Rows are points. Each copy is the shape, with its points in the same order, turned, moved and blurred by noise. Is it also mirrored, or only turned?

Shape (8 x 3)
[[-0.54 -0.40 -0.07]
 [ 0.43  0.05 -0.20]
 [ 0.65 -0.03  0.14]
 [ 0.61  0.28  0.22]
 [ 0.12 -0.29 -0.17]
 [-0.57 -0.02  0.11]
 [-0.27 -0.17  0.39]
 [ 0.35 -0.06 -0.20]]
Copy 1 (8 x 3)
[[ 0.03  0.41 -0.57]
 [ 0.03  0.12  0.62]
 [ 0.47 -0.03  0.61]
 [ 0.26 -0.40  0.67]
 [ 0.19  0.45  0.22]
 [-0.16 -0.01 -0.43]
 [ 0.27 -0.12 -0.26]
 [ 0.12  0.23  0.44]]
Copy 1 is: only turned
Copy 2 (8 x 3)
[[-0.57 -0.31 -0.23]
 [ 0.35  0.15  0.13]
 [ 0.64  0.11 -0.18]
 [ 0.59  0.42 -0.21]
 [ 0.05 -0.20  0.00]
 [-0.59  0.11 -0.33]
 [-0.24 -0.03 -0.59]
 [ 0.27  0.01  0.14]]
Copy 2 is: mirrored

Shape (7 x 4)
[[-0.17  0.01 -0.55  0.27]
 [-0.30 -0.19 -0.89  0.14]
 [-0.56  0.02  0.23 -0.25]
 [ 0.15  0.08 -0.05  0.14]
 [ 0.08 -0.14  0.22  0.27]
 [ 0.02 -0.28  0.33  0.22]
 [ 0.10 -0.01  0.09 -0.85]]
Copy 1 (7 x 4)
[[ 0.03 -0.49  0.28  0.34]
 [-0.21 -0.65  0.56  0.25]
 [ 0.57 -0.06  0.14 -0.42]
 [ 0.12 -0.05 -0.13  0.24]
 [ 0.32  0.26 -0.01  0.32]
 [ 0.36  0.34  0.09  0.25]
 [-0.31  0.34 -0.09 -0.61]]
Copy 1 is: mirrored
Copy 2 (7 x 4)
[[-0.37  0.24  0.41 -0.45]
 [-0.62  0.57  0.65 -0.33]
 [-0.43 -0.33  0.33  0.36]
 [-0.01 -0.02  0.00 -0.15]
 [-0.15 -0.14 -0.33 -0.15]
 [-0.35 -0.23 -0.38 -0.12]
 [-0.05  0.14 -0.01  0.80]]
Copy 2 is: mirrored
Copy 3 (7 x 4)
[[-0.03 -0.45 -0.21 -0.49]
 [-0.09 -0.89 -0.23 -0.47]
 [-0.08 -0.05 -0.69  0.32]
 [-0.07  0.00  0.02 -0.16]
 [ 0.27  0.11 -0.02  0.02]
 [ 0.37  0.09 -0.06  0.18]
 [-0.62 -0.16 -0.08  0.65]]
Copy 3 is: only turned

Shape (10 x 6)
[[ 0.22  0.36  0.64  0.11 -0.01  0.52]
 [ 0.48  0.13  0.29 -0.27  0.72  0.24]
 [-0.27 -0.52 -0.34 -0.23  0.54 -0.10]
 [-0.07 -0.06 -0.24  0.27  0.01  0.09]
 [ 0.58 -0.14 -0.10 -0.06 -0.20 -0.51]
 [ 0.07 -0.32 -0.10  0.49  0.21 -0.37]
 [-0.03  0.15 -0.17 -0.16  0.60 -0.45]
 [-0.45 -0.17  0.18  0.25  0.16  0.33]
 [ 0.07 -0.10  0.16 -0.30 -0.54  0.06]
 [ 0.03 -0.75  0.07 -0.08 -0.13 -0.21]]
Copy 1 (10 x 6)
[[-0.50 -0.40  0.53 -0.13 -0.43  0.24]
 [-0.10  0.03  0.79 -0.09  0.35  0.35]
 [ 0.30  0.30 -0.03  0.66  0.36 -0.03]
 [-0.07 -0.01 -0.19  0.04 -0.07 -0.20]
 [ 0.41 -0.45 -0.30 -0.30  0.31  0.28]
 [ 0.54  0.01 -0.14 -0.02 -0.11 -0.21]
 [ 0.29 -0.22  0.33  0.25  0.55 -0.26]
 [-0.16  0.04  0.12  0.53 -0.51 -0.12]
 [-0.30 -0.64 -0.33  0.20 -0.05  0.39]
 [ 0.37 -0.10 -0.38  0.46 -0.08  0.47]]
Copy 1 is: only turned
Copy 2 (10 x 6)
[[ 0.35 -0.51 -0.14 -0.59  0.51  0.13]
 [ 0.37  0.07 -0.76 -0.15  0.64 -0.03]
 [-0.15  0.65 -0.37 -0.02 -0.10 -0.55]
 [-0.12  0.07 -0.03 -0.05 -0.27  0.00]
 [-0.26  0.31  0.14  0.38  0.48  0.35]
 [-0.30  0.52 -0.22 -0.16 -0.14  0.40]
 [ 0.40  0.70 -0.25  0.20  0.11 -0.05]
 [ 0.00  0.02 -0.08 -0.65 -0.21 -0.20]
 [-0.09 -0.15  0.50 -0.05  0.42 -0.16]
 [-0.62  0.42  0.20 -0.18  0.29 -0.19]]
Copy 2 is: only turned
Copy 3 (10 x 6)
[[-0.50  0.29  0.07  0.26  0.05 -0.74]
 [-0.15 -0.14  0.55 -0.35 -0.04 -0.72]
 [-0.14 -0.71  0.29 -0.53  0.07  0.32]
 [-0.13 -0.29 -0.33 -0.12 -0.07 -0.12]
 [ 0.80  0.04 -0.02  0.00  0.19 -0.05]
 [ 0.20 -0.50 -0.37 -0.33  0.43 -0.23]
 [ 0.27 -0.82  0.37 -0.12 -0.08 -0.20]
 [-0.64 -0.41 -0.28 -0.01  0.14 -0.15]
 [-0.11  0.38 -0.02  0.25  0.05  0.14]
 [-0.01 -0.10  0.07 -0.22  0.59  0.43]]
Copy 3 is: only turned
Copy 4 (10 x 6)
[[-0.20  0.37 -0.20 -0.29 -0.32 -0.46]
 [-0.36  0.63 -0.20 -0.14 -0.62  0.42]
 [ 0.42  0.20  0.07 -0.19 -0.07  1.03]
 [ 0.36 -0.15  0.17 -0.07 -0.29  0.25]
 [-0.36 -0.63 -0.11  0.06 -0.23  0.44]
 [ 0.05 -0.35  0.57 -0.33 -0.23  0.46]
 [-0.06  0.25  0.36  0.35 -0.24  0.73]
 [ 0.42  0.28  0.22 -0.37  0.02  0.10]
 [ 0.03 -0.28 -0.45 -0.06  0.24  0.09]
 [ 0.06 -0.39 -0.10 -0.55  0.17  0.62]]
Copy 4 is: mirrored
